Every row gives one point. Two turns around zero, p and q, are shown by what they do to some points. Where does a point land after both, in the order given? Backwards means that the second turn is done in reverse. Each puzzle has new turns, and all numbers are rounded.
In the rows, zero is written as 128.

Turn p:
[136  96 121] -> [146 122 100]
[153 153 159] -> [147 148 166]
[104 139  93] -> [ 87 127 112]
[120 125 138] -> [131 116 134]
Turn q:
[112 124 117] -> [109 129 134]
[113 143 137] -> [131 126 151]
[108 113 143] -> [118 102 136]
[100 127 149] -> [123 104 153]
[139 128 114] -> [126 141 117]
[195 132 109] -> [160 165  78]
Where do these land?
p, then q backwards: [141  98 113] -> [161 115 128]
p, then q: [108 104 116] -> [100 130 111]
p, then q: [146 122 144] -> [149 134 117]
q, then p: [ 94 163 105] -> [124 108 178]
p, then q backwards: [136 126 162] -> [126 150 155]
q, then p: [143 156 127] -> [132 153 148]

Turn p:
[141 127 120 150] -> [122 145 117 144]
[134 142 115  94] -> [149 123 116  97]
[107 106  97 117] -> [105 102 103 115]
[126 109 152 109] -> [144  99 141 136]
[132 156 157 170] -> [121 169 163 149]
Turn q:
[120 112 112 142] -> [127 114 107 117]
[102 164 149 112] -> [102 170 139 138]
[152 135 115 116] -> [155 133 140 122]
[ 96 111 101 113] -> [111 128 116  85]
[139 100 139 122] -> [126 100 144 126]
[159 147 152 164] -> [148 125 122 180]
Where do these land?
p, then q: [125 144 144 110] -> [131 124 155 137]
q, then p: [114 110 137 152] -> [100 114 114 131]
p, then q: [116 129 110 128] -> [119 135 127 110]
q, then p: [158 168 157 135] -> [124 176 146 156]
q, then p: [129 114  71 106] -> [176 107 105 102]
q, then p backwards: [127 104 149 137] -> [109 101 134 129]

Turn p:
[119 107 142  93 141 152] -> [147 132 131  86 130 151]
[116 137 133 144  90 128] -> [ 90 140 127 132 111 118]
[134  88 121 101 163 143] -> [170 101 134  95 132 142]
[140 157 156 153 105 121] -> [106 164 146 155 123 114]
[145 117  92 116 141 158] -> [165 113 101 116 108 121]
[133 153 136 154 145  87] -> [120 128 141 176 157 126]
[138 153 118 124 129  86] -> [120 128 118 153 165 107]
[141 100 106 133 120 134] -> [136 103 128 117 109 109]
[ 86 140 148 135 119 142] -> [ 97 144 126 125 118 164]
Turn q:
[110 145 110 110 143 121] -> [108 127 118  98 138 129]
[118 156 111 140 119 133] -> [115 155 107 124 128 136]
[149 102 135 145 126 124] -> [146 118 138 157 137 124]
[102 147 125 125 116 108] -> [ 91 136 123 123 120 123]
[104 123 124 123 172 134] -> [124 126 152  95 154 144]
[142 139 203 119 118 126] -> [144 139 169 130  80  86]
[187  87 109 138 119 136] -> [179  99 107 168 146 127]
[112 125 106 124 110 141] -> [118 124 110 129 120 155]
Where do these land?
p, then q: [104 168 118 153 140 100] -> [123 162 140 139 160 164]
q, then p backwards: [111 109 142 126  99 164] -> [111 119 134 159 146 164]
p, then q: [111  96 153 105 168 117] -> [176 111 156 101 119 131]
p, then q: [164 153 114 108 113 126] -> [110 132 104 126 156  96]
q, then p: [140 144 149 107 134 120] -> [115 127 132 119 155 109]
p, then q: [133 101 164 143 111 133] -> [119 129 152 126  87 112]
p, then q: [121 131  96 122 105 121] -> [102 109 116 131 145 141]
q, then p: [150  99 119 140 145 158] -> [172 136 145 133 110 115]
q, then p: [118 152  97 149 138 112] -> [136 121  98 147 140 158]

Turn p:
[139  88 104 102 116 131  89 120] -> [122  78  99 107 119 104 115 120]
[119 119 126 155 135 123 137 131] -> [128 136 143 127 148 134 114 117]
[147 126  86 170 116 144 150 127] -> [146 115 140 171 142 138 106  89]
[128 123 115 128 103 133 134 148] -> [113 114 131 152 125 126 112 134]
[167  97 148 117 133 110 115 118] -> [161 109 102 103 139 127 116 152]
[ 92 172 152 144 122 100 149 107] -> [129 195 156 124 105 127 125 129]
[ 97 171 108  94 100 154 131 161] -> [ 73 130 131 171  92 120 153 134]
[128 161 149 142 153 131 120 127] -> [130 159 122 119 129 157 150 123]
[136 114 104  93 145 126 119 150] -> [112 106 100 133 146 102 145 134]
[114 128 188 133 139 117 125 123] -> [131 154 144  87 128 150 132 160]
[140 108 129 130 147 138 139  95] -> [163 114 141 112 136 122 139 116]
Turn q:
[ 80 147 142 143 161 148 126  98] -> [ 75 147 161 151 124 144 146 119]
[ 76 136 156 142 149 124 134 144] -> [ 76 112 145 157 131 110 133 136]
[ 98 131 112 149 137 155 141 146] -> [120 110 169 141 113 132 139 147]
[ 98 140 131 175 128 121 133 121] -> [ 97 115 137 154  91 139 120 125]
[169 128 119 118 111 137 106 144] -> [174 142 125 120 134 117 108 129]
[124 113  85 105 118  94 106 126] -> [158 115  95 150 152 159 138 136]
[171 115 138 104 102 121 146 119] -> [148 136  97  80 131 121 120 128]
[167 105 140  99  99 139 141 120] -> [148 139 111  73 141 126 113 136]
[156 110 137 115 108 125 106 129] -> [150 136 111 114 146 127  98 125]
[156 158 122 101 120 121 133 129] -> [153 154 106 120 124 110 147 133]
[112 125 126 157 175 125 136 132] -> [109 103 155 147 122 126 146  96]
Where do these land?
p, then q backwards: [130 115 112 152 119 159 162 146] -> [101 110 112 144 156 136  99 144]
p, then q: [128 122 158 105 128 101 123 149] -> [146 113 132 153 141 103 144 150]
p, then q: [138 138 133 122 141  98 154 124] -> [145 131 119 141 110 102 142 112]
p, then q: [103 155 115 116 131 156 155  93] -> [ 96 134  97  96  94 119 118 129]
p, then q backwards: [155 159 137 115 118 112  86 128] -> [139 145 122 129  89  93 139 100]
q, then p: [135 100  92  94  94 140 136 140] -> [125  93 100 150 159 134 155 151]
q, then p: [138 139 142 165 123 139 141  90] -> [117 124 141 127  71 125 125 129]
p, then q: [113 110 122 133 162 155  87 126] -> [108 131 133 100 160 158 159 136]
q, then p: [113 114 139 149 136  92 108 154] -> [129 120 130  99 149 128  95  96]

Turn p:
[160 111 136 150 166 130 106 155 130] -> [145 143 136 123 118 184 138 153 129]
[136 117 119  86 135 107 151 122 122] -> [170 102 133 135 129 104 122 132 125]
[152 123 141 142 113 123 122 124 105] -> [127 133 139 118 134 143 127 117  94]
[142 136 149 174 148 110 133 126 148] -> [130 173 123 108 143 151 106 146 130]
[135 157  96  83 111 128 137 128 135] -> [142  98 100 121  97  91 132 118 128]
[128 135 124 145 142 111 109  95 141] -> [120 130 131 112 127 141  86 126 142]
[127 117 170 155 140 109  93 168 120] -> [122 169 178 116 118 157 149 146 125]
[ 92 112 107 136  82 152 137 103 159] -> [ 76 121 105 169 134  97 107 127 127]
[106 129 108 105 128 136 134 140  88] -> [127  88 138 122 139 113 162 121 134]
[ 96 142  95 115  98 158 171 116 146] -> [105 110  78 150 143  79 134 122 138]
[134 129 162 116 145 143 114 131 114] -> [144 141 147 133 124 147 144 101 136]
Turn q:
[109 113 133 140  87 146 102 128 120] -> [117  91 119 140 128 125  98 128  98]
[115 101 139 128 144 152 151 106 113] -> [110 133 117  97 160 108 133 137 116]
[103 157 109 136 186 103 137 149 150] -> [158 181 127 132 121 164 160 156 126]
[139 150 122 147  94 146 133 134 113] -> [118 104 144 146 149 149 111 110 134]
[116 148 112 133 169 131  98 122 143] -> [154 146 130 148 128 130 137 175 130]
[134 105 104 117 100 121 124 145 120] -> [115 105 128 110 100 142 109 123 133]
[146 126 124 116  89 101 136 108 105] -> [127 108 106 120 123 125 105  92 159]
[127 131 150 106  91 135 145 127 133] -> [ 97 132 124 138 125 116 113  93 124]
[135 143 131 100  79 149 114 129 105] -> [107 113 141 145 127 118  74 108 137]
[136  95 134 135 145 160 145  96 164] -> [ 91 119 119 123 143  97 172 152 125]
[148 150 138 129 194 108 135 160 133] -> [170 173 166 118 122 134 166 134 136]
[128 116 140 149 157  84 117 132 136] -> [173 131 114 118 112 127 160 126 118]
Where do these land?
q, then p backwards: [120 169 115 119 124  94 106  98  97] -> [139 128 134 114 170 131 154  94 168]
q, then p: [109 117 103 103 108 106  66 126  83] -> [108 108 152 134  59 157 126 138  91]
p, then q: [142  71 137 162 139 124 136 132 146] -> [149 123 180 135 153 144 128 145  98]
p, then q: [155 142 100 130 136 161 150 115 142] -> [112 106 127 115 124 152 126 166 155]
q, then p backwards: [141  95 171 121 110 135 120 121 130] -> [117 145 119 101  85 120 136 117 111]
q, then p: [149 166 164  98 129 146 142 120 114] -> [133 162 140  96 127 131  88 116 157]
q, then p: [145 129 141 145 163 129 127 140 137] -> [161 149 120 124 145 122 137 124 114]
p, then q backwards: [ 92 127 130 152 124 118 124 113 141] -> [132 137 120 100 123 160 141 115 120]
q, then p: [139 122 143 121  96 119 146 150 122] -> [116 118 139 142 137 121 102  96 129]
q, then p backwards: [103 132 111 127 124 157 169 161 122] -> [134 120 142 185 122 129 101 123 112]
p, then q backwards: [126 156 120 155 136 135 133 131 168] -> [105 127 104  96 135 114 144 102 131]
q, then p: [113 110 101 103 145 113 116 130 134] -> [118 122 119 127  96 105 151 134 113]

Turn p:
[ 98 114 137 100 115 127  89  86 120] -> [137 106 111 110  91 158 139  84 128]
[138 130 150 113 108 139 155 115 158] -> [115  96 137 147 147 148 125 132 155]
[112 106 104 117 109 127 125  76 127] -> [160 118 120 150  92 160 128 108 137]
[141 110 132 152 147 139 125 161 110] -> [107 145 141 119 116 104 118 154 105]
[111 147 152 168 143 139 123 136 119] -> [106 123  96 128 137 104 114 132  98]
[150 128 113  68 146 131 177 116 163] -> [155 102 192 154 163 146 146 122 147]
[125 136 137 156 138 101 138 168 107] -> [128 142 117 107 138  79 115 151 127]
[118 130 104 149 137 125 110 167 134] -> [132 156 115 110 133 120 146 159 107]
[145 119 121  91 111 129 152 131 145] -> [133 119 161 138 135 142 144 134 162]
[135 128 132 142 123 111  86  95 127] -> [132 141 104 110 116 157 101 104 123]
[136 159 126 151 130 141 127 157  98] -> [103 161 115 135 139  91 132 128 120]
Turn q:
[144 100 159 145 109 110 168 135 132] -> [115  95 131 110 148  94 119 149  97]
[111  91 147 122  90 128 155 102  98] -> [121 104 100 145 106  75 125 157 120]
[ 93 116 100 108 162 126 138 136 125] -> [128 149 129  98 107 110 142 110 164]
[130 114 113 122 137  95 139 145 165] -> [129 121 148 106 163 109 127 103 144]
[123 150 141 136 146 159 150 143 144] -> [154 137 129  95 122 145 140 132 103]
[105 131 100 178  99 166  98 100 100] -> [147 138 141 176 100 145 147 189 150]
[150 114 117 134 131 130 109 115 144] -> [130 104 131 136 141 148 123 128 149]
[104 155 128 105 106 149 103 137 113] -> [146 154 126 162  97 132 132 110 115]
[154 131 128 117 160 105 108 159 120] -> [ 92 134 148 114 131 151 111  96 130]
[137 159 105 110 153  95 102 124 126] -> [107 164 124 136 149 150 118  98 152]
[136 124 168 152 137 127 117  98 141] -> [113 102 108 132 148 148 158 144 113]
[149 151 130 108 106 146 149 142 130] -> [155 134 122 126 125 129  94 121  99]
Where do these land?
p, then q backwards: [ 86 135 137 119 150 152 166 132 107] -> [103  93 162 123  87 120 125 129 141]
p, then q: [136 153 122 133 141 159 122 121 135] -> [120 149 120 118 114 136 144 156 132]
q, then p backwards: [ 91 144 152 147 150 138 142 158 128] -> [118 116 104 109 151 139  93 162 118]
p, then q backwards: [124 105 121 121 141  85 142 105 154] -> [153 125 103 132 116 167 140 132 159]
q, then p: [171 143 106 150  97 121 110 106 107] -> [ 99 150 104 108 130 130 132 154  81]
q, then p: [112 165 135 121 126 142  96 125 113] -> [111 144 101 170 136 119 125 125 130]
p, then q: [155 103  94 137 121 122  97 120 116] -> [156 146 123 159 124 150 115 127  95]
p, then q: [127 113 128  97 127  96 153 158 157] -> [123  95 132  90 136 128 119  91 107]
p, then q: [131 107 177 114 144 132 145 152 124] -> [101 106 128 131 117  92 154  98 124]
q, then p backwards: [148 110 108 140  84 131 106 103 138] -> [129 126 127 136 118 129 186 106 149]

Turn p:
[119 169 125 134 155 100  94 137 104  62  98] -> [120 136 206 123 123 110 108 105 125 100  83]
[162 128 126 139 118 127 130 120 144 195 120] -> [161 157  84 119 126 122 138 125 158 159 145]
[130 121 148 160 108 154 143 119 123 164 125] -> [137 140  95 132  97 153 113 135 131 156 143]
[116 129 140 120 145 137 137 107 162 119 144] -> [ 83 125 114 123 146 134 130 120 131 133 128]
[115 122 113 145 118 109 131 139 138 115 160] -> [128 127 127 161 156 139 115 133 125 110 132]
[125 192 139  89 139 120 124 128  80  85 119] -> [117 151 192 102 105 130 158 103  96  90 115]
[141 119 167 124 114 133 124 163 128 169 113] -> [146 140 108 101  98 117 115 153 150 122 163]
[124 124 124 110 125 100 144 105 128  79 131] -> [108  99 149 146 138 121 137  89 114 109 129]
[102 122 124 128 101 135  97 142 127 172 109] -> [142 151 103 142 100  97 126 168 130 133 123]
[132 130 107 123 126 148 147 142 146 110 131] -> [123 106 125 130 137 151 146 137 143 116 113]
[122 105 123 143 149 126 140 138 118 188 116] -> [148 140 124 131 127 120 129 161 144 178 158]
[137 101 121 128 130 143 113 120 135 115 170] -> [128 110 103 123 163 138 114 132 100 124 121]
[140 102 110 122 137 131 140 103 132  92 129] -> [121  84 131 131 146 131 134 103 118 137 114]
Turn q:
[136 161 146 120  95 107 135 120 155 101 120] -> [139 150 130 106  96  94 123 131  94 128 112]
[160  95 119 160 104 146 118 125 160 115 123] -> [166  90 146 105 123 108 146 117 142 153 126]
[118 158 141 123 142 167 109 157 149 131 118] -> [167 148 132 176 133 127 116 134 116 138 132]
[ 98 136 147 144 156 133  93 161 120 161 137] -> [130 132 124 163 177 144  88 127 121 145 138]
[ 91 125  97 112 154 125  96 119 150 121 124] -> [153 148 117 132 167 130 129 110 142  91 111]
[151 126 159 146 100 120 137 112 119 102 122] -> [124 107 148  99  96 126 123 140 105 142 114]
[152 145 161 145 155 103 136 122 158 127 124] -> [129 107 114 132 133 109 137 125  69 131 129]
[102 163 148 115 110 112 159  91 118 132 124] -> [ 83 158 131 132 104 118 127 128 108 121  91]
[124  98 101 132 131 167 106 166 108 103 129] -> [171 115 129 131 131 159 115 147 177 128 143]
[112  91  92 116 133 125 153 158 129 155 115] -> [120 141  98 125 155 133 159 141 172 145 143]
[108 108 123  90 123 121 146 107 124 131 153] -> [ 95 139 138 123 135 112 140 145 152  95 124]
[163 124 127 134 161 116 125  95  94 147  96] -> [105 111 134 121 129 178 160 100 100 126 139]
[124 160 123 146 121 144 142 128 105 111 165] -> [117 114 118 149  88 125  91 124 140 119 123]
[153 101 108 110 106 107 136 131 103 156 143] -> [ 93 129 135  98 127 128 139 123 155 133 169]
Where do these land?
q, then p: [132 156  93 153 131 130 136 162 130 135 123] -> [154 145  98 147 151 132 144 120 128 143 103]
q, then p: [152 107 150 161 124 125 160  91 141  82 153] -> [147  66 127 150 104  88 121 133 126 117 158]
p, then q backwards: [146 145 140 133 144 166  94 131 124 152 153] -> [105 128 133 122 114  85 120 146 121 105  92]
q, then p: [111 120 126 147 119 128 124 159 132  99 174] -> [147 118 119 126 160  88 106 138 142 106 110]
q, then p: [156 142 124  98  99 108 101 103 154 135 104] -> [116 150 140 112 114 132 155  81 103 114 157]
p, then q: [135  88 152 132 159 161 125 163 155 148 138] -> [155 149 122 141 171 116 127 143 158 112 172]
q, then p: [106 128 107 109 155 117 131 133 150 129 110] -> [129 125 158 128 144 150 149 114 145 137 110]
p, then q: [ 89  95  95 112 125 120 133 125  99 145 106] -> [ 94 105 107 107 137 128 116 141 128 177 146]
p, then q: [124 128 151 131 149  97 139 111  87 141 143] -> [ 87 117 151 146 124 127  94 120 113 116 141]
q, then p: [ 89 150 120 147 103  96 138 108 116 130 119] -> [115 146 137 139 100  90 155 131 130 137  95]
q, then p: [156 151 130  89 103 150 148 110 123 139  98] -> [120 153 117 145  89 166 139 111 127 106 154]
p, then q: [139 126 146 123 124 137 107 139 126  99 115] -> [143 143 148 100 131 136 131 143 126 115 124]
